Each row of a before or after table is a point. One or more steps were done to the points. Then noise was added and the rows were shuffled. The steps act on columns, c1 being the first. Name the steps. A step turns or swaps two columns, mirrors them in a line or flattens them onto one, adds a multiple of one to another, or multiplies or shifts one. Angles are multiples of 10 degrees, from the lower column toward the higher: turns from -170 to 170, lines from 10 to 170 but not 90. Use the fewest steps. Two steps may share a column if one is a turn and the other turns, adds or multiplies; they go together, in the order done. Otherwise the lowest column goes first.
In the rows, 128 means zero.

Before (11 x 3)
[[ 78  68 151]
 [165 148  72]
 [117 147  98]
 [156  86 139]
 [ 97 152 103]
 [131 152 112]
 [137 111  99]
 [ 98 111 119]
 [145 110 137]
 [112  76  76]
 [104 125 155]]
After (11 x 3)
[[134 139 113]
 [105  39  76]
 [ 88 141 152]
 [145  94  98]
 [187 108  75]
 [ 47  86 150]
 [156 116 138]
 [ 79 131 103]
 [111 121  97]
 [ 78 107 120]
 [176  95 138]]
Steps: multiply c1 by 1.6; add 0.7 times c3 to c2

Before (13 x 8)
[[ 80 162 163  98 106  59 106 181]
 [149 142  91 106 130 123  75 108]
 [146 114 166 165 121 110 113  95]
 [149 121  92 144 137 149 122 124]
 [ 79 114 127  84 159  77 150 106]
 [101 153 156 171  96 128 113 131]
 [ 87 126 132 169 137  87  59 108]
 [123 116 146 153 113  83 107 193]
 [ 90 164  81 169 172 148 154 158]
 [164 167 157 185 117 127  87 177]
 [ 97 129 154 121 112  56 111 189]
 [114 160 132 117 155 109 150 169]
 [123  87 154  91 163 131 106 189]]
After (13 x 8)
[[ 77 158 153 128 167  60 162 193]
 [ 87 128 201 109  89  86 122 101]
 [149 143 175 142 143 124  85 103]
 [ 81 115 108 180 141  81 131  98]
 [113 161 105 156 117 113 134 180]
 [ 92 164  93 133  70 148  90 169]
 [101 131 154 118 140  56 152 210]
 [117 116 151  99 118  84 138 213]
 [167 164 172  82  93 127 149 191]
 [147 113 154  97  98 113 165  87]
 [103 152 148  73 115 124 154 131]
 [150 120 129 126 111 147  93 123]
 [121  86 155 178 131 129 146 204]]
Steps: turn c3 and c7 by 80 degrees; turn c4 and c5 by -130 degrees; multiply c8 by 1.3

Before (9 x 12)
[[161 153 145 162 159 131 122 142  80 138 197 160]
 [153 123 155 106 130 115  82  58 153 116 128 157]
 [112 144 124 104 104 121  87 113 143 144  99 147]
 [132 136  64 108 194 125  75 115 159 103 163 140]
 [130 131 137 101 168 113  71 120 119 130 150 119]
 [141 121 149 120 117 114 105 126 150 130 148 117]
 [113 119 133 101 126 163 169 149 118 121  81 166]
 [110 140 150 145 104 136  95 115 117 100  86 134]
 [105 126 152 102 114 150 193  63 134 141  97 144]]
After (9 x 12)
[[  8 127 145 141 151 150 194  62 134 109  97 112]
 [ 47 124 158 146 134 116  83  56 155 130 128 157]
 [184 153 139 136  97 128 123 143  79 112 196 230]
 [ 90 140 156 112 145 138  95 116 118 146  86  92]
 [144 119 137 143 138 163 171 149 116 133  82 120]
 [117 132 136 175 109 113  71 119 120 122 150 140]
 [113 136  76 185  85 127  76 115 157 174 162 174]
 [ 88 145 121 151 170 122  86 114 144 115  99 117]
 [140 121 149 124 137 114 105 126 150 119 148 137]]
Steps: add 1.5 times c8 to c1; add -1 times c2 to c4; turn c4 and c5 by -150 degrees; mirror c3 and c10 in the line at 170 degrees; add 1 times c11 to c12

Before (11 x 20)
[[190  84 143 154 149 124 157 108 151 203 130 144 121 118 150 150 119  98
  138 111]
 [145 148 137 174 135 151 102  96 146  83 136 106 118 114 135 139 185  85
  167 146]
 [203  95 125 151 154 141 109  96 131 185 110 180 140 161 163 154 115 121
  162 140]
 [104 120 140  52  74 101 129 165 128 166 166 118 189 110 126 110 110 142
  139 131]
 [120 120 137 191 114 122 124  61 175  88 139 144 134 142 115 126 141  92
  172 134]
 [117 128  84 156 119 102  92 114 125 111 154 107 104 140 122 112 149  76
  140 141]
 [115 135  83 180 165 162 130  82 139 118 133 116 140 138 127 150 147 101
  146 126]
 [123  80 146  70  88  86 128 141 133 151 153 135 145 136 135 138 156 172
  105 107]
 [ 98 113 139  44  63 117 146 162 161 137 139 164 130 112 164 114 115 144
  111 122]
 [111 102 128 158 159 137  92 102 128 123 181 118 126 125 122 128 145  95
  103 185]
 [ 97 115 132  84 110  73 104 166 184 155 148 155 157 103 149 132 146 143
  127 123]]
After (11 x 20)
[[146 146 138 173 100 151 100  93 141  84 137 108 121 114 133 141 185  87
  163 145]
 [121 120 139 192  74 123 124  62 161  92 139 145 135 143 115 127 140  92
  126 132]
 [201  96 124 154 121 142 110  97 133 184 111 179 141 160 163 156 117 119
  193 141]
 [123  80 146  70 104  86 131 139 132 149 152 136 142 138 135 141 155 173
   45 105]
 [100 114 141  42  78 117 148 162 153 136 140 162 131 112 163 114 117 145
    7 124]
 [103 122 141  53  64 100 128 163 127 165 165 115 191 113 128 114 110 143
   37 131]
 [ 97 113 134  85 112  72 104 165 164 154 147 153 159 103 148 135 144 143
   95 120]
 [116 133  84 180 149 163 128  83 137 116 132 117 140 137 124 151 147 100
  200 124]
 [113 101 130 157 182 136  89 103 128 123 183 117 129 123 121 129 142  94
  170 185]
 [118 128  87 154 110 101  89 113 124 112 154 109 105 137 119 111 150  77
  117 142]
 [188  85 143 154 139 124 157 109 146 201 128 148 121 115 148 154 119  94
  166 112]]
Steps: multiply c5 by 2; turn c5 and c19 by 60 degrees; multiply c9 by 0.7

Before (9 x 48)
[[156  83 156 116 107 129 164 136 116 111 143 108 157 124  81  43 105 153
  139 149 213 159  79 159  91 140 105 105 132 173 107 100  73 135 157  98
  102 130 124  65 150 148  87 106  94 123 165  96]
 [160 140 152 114 113 139 160 154 137 121 160 101 172 127  85  34 100 135
  118 135 135 136  93 154 127 143 108 141 134 143  73  98  78 152 151 136
   93 135 124  68 106 113 117 157  84 102 127  68]
 [144 113 164 138 115 120 167 143 130 135 150 108 150 111 101  14 109 118
  125 155 158 147  67 119  90 188  92  87 101 132  93 121 103 136 154 142
   84 137 167  69 150 113 132  85 114  83 132  91]
 [121 148  59 161 100 147  99 145 163 157 193 143 125 119 134 165 110 149
  178 154 103 142 105 139 152  92  99 101 161  92 152 155 163 183 103 182
  117  59  98 129 147 133 129 106 154 149 113 116]
 [ 84 199  68 109 151  66 134 136  86  91 123  89 159 171 128 125  77 107
  116  42 148  78 125 113 151 131  80 167  99 151 113 115 180 119 119  37
  175 188 123 146 115 122 145 187 150 107 103  83]
 [ 98 182 103  80 129  70 153 138 136  82 139 134 131 148 131 111  85 132
   87  87 115 147  84 101  98 178  99 182 104 123 119 100 135 122 137  57
  193 182 110 137 103 176 189 235 170  97  68  79]
 [110 191 104 118 144  65 154 132 134 125 130 163 152 169 115 115 108 129
  110  78 148  96 127 119 109 175  78 163  92 101 149 136 140 160 136  71
  187 198 102 146  81 129 162 216 151 102  94 125]
 [170 138 118 138  93 168 141 118 157 167 180 167 123 102  95 176 117 142
  112 177  89 121  60 138 146  98 123 138 147 118 140 148 186 114 129 178
   66 106 111 114 147 104 104 112 145 141 135 141]
 [137 161 110 182  88 176 101 138 187 153 152 183 102 113 139 171 153 131
  123 148  94 173  73 175 154 104  98 127 100 101 127 189 138 106  90 170
  144 129 111  92 129 142  92 115 177 166 137 126]]
After (9 x 48)
[[120 169  59 161 100 146  96 147 163 158 191 145 124 116 135 164 112 151
  179 153 102 142 151 138 151  90  98 101 158  91 153 156 163 184 101 182
  119  60  99 129 147 131 130 106 153 164 113 116]
 [112 210 104 118 145  66 154 132 134 125 131 164 104 168 115 114 109 128
  109  78 148  97 120 119 109 175  78 165  93 103 150 136 139 160 135  69
  188 198 101 144  81 129 163 218 151 103  94 125]
 [159 160 153 115 112 140 160 155 136 121 159 101  74 128  84  34 100 135
  119 135 135 135 147 154 125 143 109 140 136 142  73  99  77 153 151 137
   94 136 125  69 108 113 119 158  83 126 128  68]
 [143 133 165 137 114 120 168 142 130 133 150 108  85 112 103  13 109 118
  125 155 159 148 178 117  89 188  92  89 101 131  92 119 103 137 154 143
   82 138 167  70 151 114 130  86 114 127 130  89]
 [ 99 203 102  80 128  71 153 138 136  83 139 131 109 146 132 112  84 132
   88  87 116 147 171 102  97 177  98 182 104 121 119 102 134 121 138  58
  194 182 110 138 103 176 191 235 170 129  66  82]
 [136 179 111 180  88 176 101 138 188 155 152 182 133 112 138 170 153 131
  123 148  94 177 188 174 154 104  96 126  99 101 128 187 138 106  90 168
  144 128 111  93 129 141  93 116 175 202 135 127]
 [ 85 220  69 108 151  67 134 136  86  91 124  87  99 172 128 125  78 108
  116  44 146  78 120 112 151 130  81 168  99 151 113 114 180 120 120  38
  175 190 124 145 115 121 145 187 148 110 102  82]
 [172 159 118 136  93 169 143 121 158 165 179 167 110 102  94 175 116 141
  112 175  89 121 191 137 148  97 123 137 147 118 140 148 186 114 129 176
   66 106 110 113 147 105 104 113 145 188 135 142]
 [156 105 156 117 106 128 163 137 119 111 143 109  84 124  80  45 105 153
  139 148 214 159 164 159  90 140 105 106 132 174 107 100  72 135 158  99
  102 130 126  64 149 146  88 106  94 158 165  98]]
Steps: shift c2 by 20; add -0.7 times c23 to c46; turn c13 and c23 by -160 degrees

Before (9 x 64)
[[137 159 105  71 123 136 143 121 127 109 145 111 103 142 148 139 132 156
  138 117  96  64 104  86 135 158  87 168 130 146 122 101 115 117 153 141
  154  88 140  94 118 120 138 150 149  61  65 100  95  64  97 130 119 149
  129 107 128 105 124 112  99 134 135 144]
 [105 155 124  71 127 103 119 126 121 172 128 153  82 163 113 121 104 162
   75 171 134 130 118 129 161 145 163 101  92 118 140 127 150 104 127 105
  132 138 121 153 160 103 133 102 133 111 124 166 110 131  97  80 149 174
  137 114 108 152 137 128 152 144 117 125]
 [ 99 171 146 106 139 168 128 122 189 138 111 161 101  87 145 117 178 118
   99 138 164  85 144  36 126 131 131 143 133  94 143 109  89 131 107 131
  122 113 129 158 166 106  86 122 143 142  92 108 148 123  83 135 145  83
  139 126 101 192  93 146 137 174 131 130]
 [100 112 107 113 131  91 116 101 137 135 171 132 145 145 123 181 139 143
  142 110 161 147 115 113 130 104 128 143 133 154  91 135 146 148  98 118
  148 158 115 156 138 139 154 158 131 103  85 104 144 148  96 120 128 113
  150  98 138 132  84 115 108  98 117 113]
 [112 104 147 109 137 116 119 138  96 131 115 134 156  85  99 136 153 138
  112 125  86 127 163 130 101 137 110  97 111 148 117 128 106 162 130 150
  145 134 146 143 129 139 102 139 143 142 102  98 104 115 144 160 103 135
   88 143 141 128 112 123 119 150 112 124]
 [112 135 113 157 130 154 149 174 164 149  75 130 102  63 145 118 129 118
  141 136  48 104 150  74 146 125 121 118 113 158 124  99  97 155 148 144
  123  73 146 109 114 138 143 138 131  83 103  75 172 102 138 140 126 129
  126 135 126 107  93 139 137 106 146  82]
 [129 114 163 118  86 152  86 136 143 151 138 119  87 140  77 136 191  65
  132 117 114 118  67 115 103 138 162 162 123 107 145 121 107  84 161 155
  177 120  87 176 145 143 174 145 103 160 114 143 125 105 158 131 120  74
   78  57 155 133  99 160 182 118  91 136]
 [124 107 115  95 132 149 130  85 123 128 108 140 151 121 128 119 177 181
  159 148 110 104  90 122  88 134 108 128 130 110 129 149 123 184 183 119
  166 141 107  74 173  99 158 141 137 126 139 135 184 138 102 137 143 102
  165 138 145 139  84 126 104 120  98 164]
 [138 106 112 111  98 136 114 144  94 105 115 127  97 151 159  83 170 127
  131 109 112 116 114 115 116 132 104 107 140 136 155 128 109 125 146 146
  146  81 111 145 164 130 155 132  99 123 229 128 148 158 126 142 129  82
  148 110 157 151 159 133 115 119 153 168]]
After (9 x 64)
[[105 154 125  71 127 102 119 126 121 172 128 153  82 164 113 120 103 162
  156 172 135 131 118 129 227 145 162 101  93 118 141 127 150 104 163 104
  132 138 122 153 160 103 132 102 133 111 124 166 165 131 138  80 149 175
  136 114 108 152 137 128 140 143 116 124]
 [138 106 113 111  98 136 114 144  95 106 115 127  97 151 159  83 170 127
  138 109 112 116 114 115  91 132 105 107 139 137 156 128 109 125 120 147
  147  80 111 144 164 131 156 132  99 123 229 128 136 159 112 142 128  81
  148 110 157 152 159 134 142 118 153 167]
 [129 114 163 119  87 152  85 136 142 150 138 119  87 140  77 137 192  66
  123 119 113 118  67 116  53 138 162 162 124 108 145 120 108  84 166 156
  176 119  88 176 144 144 174 145 104 159 115 143  91 104  86 130 120  74
   79  56 154 134  98 160  86 117  90 136]
 [ 99 171 146 106 140 167 128 123 188 137 112 161 102  88 146 118 179 118
  164 138 163  85 143  37 122 130 131 144 132  94 144 110  89 130 153 131
  122 112 129 158 166 106  86 122 143 142  92 107 135 122 163 135 145  83
  140 127 100 192  93 147 154 173 130 131]
 [100 112 107 113 131  91 116 101 137 135 171 132 145 146 123 181 139 142
  127 111 160 148 116 113 134 102 128 143 133 154  91 134 145 148 120 117
  149 159 116 155 137 139 154 159 131 103  85 104  96 147 166 121 127 114
  152  99 139 131  84 114 155  98 117 114]
 [113 105 147 109 136 116 119 138  95 131 115 134 155  86  99 136 153 138
  126 125  87 127 164 130  48 136 111  97 111 149 117 128 105 162 112 149
  144 132 146 142 129 140 102 138 143 141 103  97 140 114 120 160 102 136
   88 144 141 128 112 124 121 149 111 124]
 [124 106 115  94 131 149 130  85 123 128 108 141 151 121 128 119 177 180
  140 149 110 105  90 123   9 133 109 128 130 109 128 148 123 185 128 120
  166 141 106  74 173  99 158 142 137 127 139 135  35 139  86 136 144 101
  165 138 145 139  84 126 177 121  98 164]
 [112 134 113 157 130 153 150 175 164 150  74 130 101  63 146 119 129 118
  147 136  49 104 150  74 183 124 121 118 113 157 124 100  97 156 134 144
  123  74 146 109 114 138 143 138 132  83 103  76 103 102 106 139 126 129
  126 136 125 108  92 138 122 106 146  82]
 [137 159 105  71 123 136 143 122 127 109 145 111 103 142 148 138 132 156
   99 117  97  64 105  87 150 157  87 169 129 146 123 101 116 117 122 141
  153  89 140  94 118 120 138 151 149  61  65 100 154  64 116 130 118 149
  128 107 128 105 125 111 175 133 135 144]]
Steps: turn c19 and c49 by -140 degrees; add 1 times c63 to c49; multiply c25 by 3; turn c35 and c51 by -110 degrees; turn c35 and c61 by -120 degrees
